Rows are points. The points of each table are mixes of a few directions, plus a little noise. Count the directions of each table, and those that both share. Where both have some left over, give the other angles between the two spaces (their principal angles), to ten degrees, smallest first.

First:
[[-3.0 -2.9  7.1]
 [-6.8 -0.6 -1.3]
 [ 5.8 -0.8  5.1]
 [ 4.3  2.7 -5.9]
 [-3.5  0.6 -3.4]
 [ 3.1  1.1 -1.6]]
Second:
[[ 5.2 10.2  0.0]
 [-0.6 -1.1  0.0]
 [-2.2 -4.3  0.0]
 [-2.4 -4.8  0.0]]
Directions: first 2, second 1, shared 0; angles 50

First (7 x 8):
[[-7.4 18.7 -8.5 -8.6 -0.8 -3.4 -2.4 -7.3]
 [ 2.1 -5.3  2.5  2.5  0.2  1.0  0.7  2.1]
 [ 2.3 -6.0  2.7  2.8  0.2  1.1  0.7  2.2]
 [ 2.4 -6.1  2.9  2.9  0.3  1.1  0.7  2.3]
 [ 1.9 -4.6  2.0  2.1  0.2  0.8  0.6  1.8]
 [-1.4  3.5 -1.6 -1.6  0.0 -0.7 -0.4 -1.4]
 [ 0.1 -0.2  0.1  0.1  0.0  0.1  0.1  0.1]]
Second, 9 rows:
[[  5.3  -7.5   1.6   2.9   0.0   0.0  -0.3   0.9]
 [-10.2   8.6   1.3  -2.3   0.5   2.3   2.7   2.6]
 [ -3.4   9.9  -4.9  -4.6  -0.5  -2.1  -1.4  -4.3]
 [ -2.6   2.6   0.0  -0.8   0.1   0.5   0.6   0.4]
 [  0.9  -5.4   3.4   2.8   0.4   1.7   1.4   3.3]
 [  7.0  -8.8   1.4   3.1  -0.1  -0.4  -0.8   0.4]
 [  4.2  -2.3  -1.4   0.2  -0.4  -1.5  -1.7  -2.1]
 [ -0.4   9.6  -6.9  -5.2  -0.8  -3.7  -3.0  -6.7]
 [ -0.7  -6.7   5.4   3.9   0.6   3.1   2.7   5.5]]
Directions: first 1, second 2, shared 1

First, 9 rows:
[[ -3.7  -0.9   5.8  -2.0   4.9  -3.1  -1.1   0.5  -1.2   0.3   3.4   2.8]
 [ -0.5  -0.1   0.8  -0.3   0.7  -0.4  -0.2   0.1  -0.2   0.0   0.5   0.4]
 [  6.7   1.7 -10.5   3.7  -8.8   5.8   2.0  -0.9   2.0  -0.6  -6.2  -5.1]
 [ -4.2  -1.1   6.6  -2.3   5.5  -3.6  -1.2   0.5  -1.3   0.4   3.9   3.2]
 [  1.0   0.3  -1.6   0.6  -1.3   0.8   0.3  -0.1   0.3  -0.1  -1.0  -0.8]
 [ -3.4  -0.9   5.3  -1.9   4.4  -2.9  -1.0   0.5  -1.0   0.3   3.1   2.6]
 [ -3.3  -0.8   5.1  -1.8   4.4  -2.8  -1.0   0.4  -1.0   0.3   3.0   2.5]
 [ -2.7  -0.7   4.3  -1.5   3.5  -2.3  -0.8   0.3  -0.8   0.1   2.5   2.1]
 [ 10.1   2.6 -15.8   5.6 -13.3   8.6   3.0  -1.3   3.0  -0.8  -9.3  -7.8]]
Second, 10 rows:
[[ 2.3 -2.2 -4.1 -0.9 -2.4  2.0  1.5  2.4 -3.8  2.6  4.3  2.1]
 [ 0.4 -0.5 -8.6 -4.4  2.0 -2.3  1.9  0.7 -8.8 -1.2  4.8  3.4]
 [ 4.3 -4.2 -8.4 -2.1 -4.1  3.4  3.0  4.5 -7.8  4.6  8.4  4.3]
 [ 0.5 -0.5 -6.2 -3.1  1.2 -1.4  1.4  0.7 -6.3 -0.7  3.6  2.5]
 [-0.3  0.4  8.4  4.3 -2.0  2.4 -1.8 -0.6  8.5  1.3 -4.6 -3.3]
 [-5.1  4.9  9.7  2.3  5.1 -4.1 -3.5 -5.4  8.9 -5.6 -9.9 -4.9]
 [ 1.1 -1.0  7.7  4.8 -4.1  4.2 -1.2  0.9  8.2  3.4 -2.9 -2.7]
 [-0.1  0.1 -1.9 -1.1  0.7 -0.8  0.4 -0.1 -2.0 -0.6  0.9  0.7]
 [-2.6  2.4 -1.8 -2.4  4.6 -4.4 -0.4 -2.5 -2.4 -4.3 -1.6  0.1]
 [-0.5  0.5  5.4  2.6 -0.9  1.2 -1.2 -0.6  5.4  0.5 -3.2 -2.2]]
Directions: first 1, second 2, shared 0; angles 70
